Each point is reached from the start by the listed moves, each made once or not at all, plus a little noise. Is the number of moves made odd or even? Then give how often each move was made.
In the rows, 128 means zero.

Moves:
(1): [198 111  97 139 127 111]
(2): [148 228 105 152 197 102]
(3): [157 149 169 160 110  97]
Start: [121 104 160 123 105 111]
Points:
[149 128 195 159  83  83] -> odd (0, 0, 1)
[124 102 161 118  99 113] -> even (0, 0, 0)

Moves:
(1): [174 108 109 126 123 155 116  98]
(2): [124 165 140 136 132 127 149 100]
(3): [147 111 180 112 145 122 122 118]
(4): [130 120 148 172 125 131 123 136]
(5): [136 139 118 142 187 132 111 133]
(6): [109 130 143 119 127 174 113 130]
(7): [130 105 134 129 137 147 174 135]
(8): [167 151 144 125 122 136 127 165]
Start: [152 107 129 119 109 103 138 126]
Points:
[249 103 181 102 170 177  88 126] -> odd (1, 0, 1, 0, 1, 1, 0, 1)
[225 123 129 116 158 189  91 139] -> even (1, 0, 0, 0, 1, 1, 0, 1)
[212 124 189 108 178 107 114 160] -> odd (0, 0, 1, 0, 1, 0, 0, 1)
[177  94 162 163 116 197 170  87] -> odd (1, 1, 0, 1, 0, 1, 1, 0)

Moves:
(1): [176 120 123 137 109 126 122 114 114 106 132  98 146]
(2): [155 167 116 137 144 161 134 172 151 136 146 123 108]
(3): [152 139 192 120 133 126 144 145 149 149 142 118 130]
(4): [137 115 129 180 103 131 121 107 147 162  93 129 143]
(5): [139 108 123 118 167 123 121 106 112 141 106 117 116]
(6): [127 106 140 131 125 160 125 133 118 145 143 123 138]
(7): [131 136 137 136 129 123 190 130  93 143 111 127 130]
(8): [124  98 126 159 174 110 128 154 128 115 130 112 135]
(9): [120 110 109 120 130 141 149 117 174 120 120 128 139]
(10): [107 137 118  92 102 111 131 164 135 157 122 134 144]
(11): [132 135 106 132 120 108 138 108 130 154 169 112 127]
(12): [147 129 133 115 145 123 119 138 118 135 143 164 147]
Start: [142 137 136 112 168 126 115 118 112  92 144 119 101]
Points:
[210 137 153 177 223 130 151 168 218 169 197 108 133] -> odd (0, 1, 1, 1, 0, 0, 0, 1, 1, 0, 1, 1)
[182 132  99 192 215 132 201 151 151 152 162 111 138] -> odd (0, 1, 0, 1, 0, 0, 1, 1, 1, 0, 1, 1)
[169  98 201 157 150 162 204 111 154 171 114 101 142] -> odd (0, 0, 1, 1, 0, 1, 1, 0, 1, 0, 0, 0)
[141  86 111  73 249  90 119 159 141 125 122 134 148] -> odd (0, 0, 0, 0, 1, 0, 0, 1, 1, 1, 0, 1)
[231 119 145 161 222 159 162 190  61 101 179 105 137] -> even (1, 1, 0, 0, 0, 1, 1, 1, 0, 0, 0, 1)
[199 105 184 171 225 179 140 194 203 164 158 118 152] -> odd (0, 1, 1, 1, 0, 1, 0, 1, 1, 0, 0, 1)
[201  80 110 162 143  97 101 144 108 169 182  90 189] -> odd (1, 0, 0, 1, 0, 1, 0, 1, 0, 1, 1, 1)
[221 115 152 175 153 150 151 178 206 187 195  37 168] -> odd (1, 1, 1, 1, 0, 1, 0, 1, 1, 1, 1, 0)

Moves:
(1): [160 129 142 113 122 132 125 128 149 142 138 132 119 108 129 131 138 131
 120 120]
(2): [129 150  93 138 107 145 130 123 132 137 118 112 139 130 123 122 138 124
 137 138]
(3): [130 135 141 130 132 132 138 131 121 136 120 132 130 135 133 136 115 141
 129 135]
(4): [130 127 137 151 125 116 127 130 113 142 122 127 142 125 136 126 132 121
 120 136]
(5): [114 149 127 136 152 131 123 126 104 131 124 119 128 122 112 114 129 125
 110 135]
(6): [134 112 118 139 133 153 131 125 132 125 133 116 129 135 120 127 130 133
 129 124]
(7): [107 126 110 122 133 133 154 135 147 114 115 150 126 125 137 118 128 123
 115 138]
(8): [136 139 121 123 140 116 126 146 137 136 122 116 131 132 105 140 126 110
 129 135]
(9): [126 125 129 129 131 128 126 127 144 141 120 124 111 116 119 129 122 120
 136 113]
(10): [119 110 115 109 122 132 135 126 108 154 115 137 133 130 124 122 116 142
 125 111]
(11): [120 132 138 141 133 136 125 134 127 142 159 134 121 122 120 116 150 130
 125 129]
(12): [153 127 137 132 136 121 110 130 120 127 121 166 142 138 130 116 117 129
 145 138]
(13): [117 125 124 133 131 120 131 131 126 127 120 125 153 126 128 135 131 133
 134 118]
(14): [126 122 127 134 131 112 130 114 133 128 132 127 126 139 135 118 133 141
 116 131]
(15): [115 120 126 127 143 115 128 123 130 140 138 126 129 120 156 131 123 115
 123 120]
(16): [126 127 124 124 135 128 127 108 116 135 125 118 128 130 118 145 135 119
 135 109]
(17): [135 113 123 119 139 123 135 130 126 133 111 127 125 124 130 133 131 136
 142 128]
(18): [124 118 108 137 133 126 117 136 127 135 121 137 123 124 115 141 140 153
 114 135]
(19): [142 119 108 147 138 121 142 125 133 131 136 132 114 117 125 124 117 137
 123 130]
(20): [126 125 120 116 128 114 119 118 133 134 124 139 135 113 119 131 116 120
 134 145]
Start: [136 142 129 141 121 140 133 127 130 141 144 144 136 147 131 137 132 134
 128 120]
Points:
[165 187 100 167 144 125 133 134 157 188 101 165 145 127 107 100 140 105
 103 149] -> odd (1, 1, 0, 1, 1, 0, 1, 1, 1, 0, 0, 1, 0, 1, 0, 0, 0, 0, 0, 0)
[160 134  87 150 122 144 128  98 144 249 143 121 143 116  69 136 158 118
 122 103] -> odd (1, 1, 0, 1, 0, 1, 0, 1, 1, 1, 1, 0, 0, 1, 0, 1, 0, 0, 0, 1)
[154 114  82 151 150 120 135 114 166 180 123 156 143 125  93 167 159 135
  86 144] -> odd (1, 0, 0, 1, 0, 1, 1, 1, 0, 0, 0, 0, 0, 1, 0, 1, 0, 1, 0, 1)
[160 101 125 180 146 156 161 112 117 236 150 139 133 109 103 147 137 161
 119  66] -> even (1, 0, 1, 1, 0, 1, 0, 0, 1, 1, 1, 0, 1, 0, 0, 1, 0, 0, 1, 0)
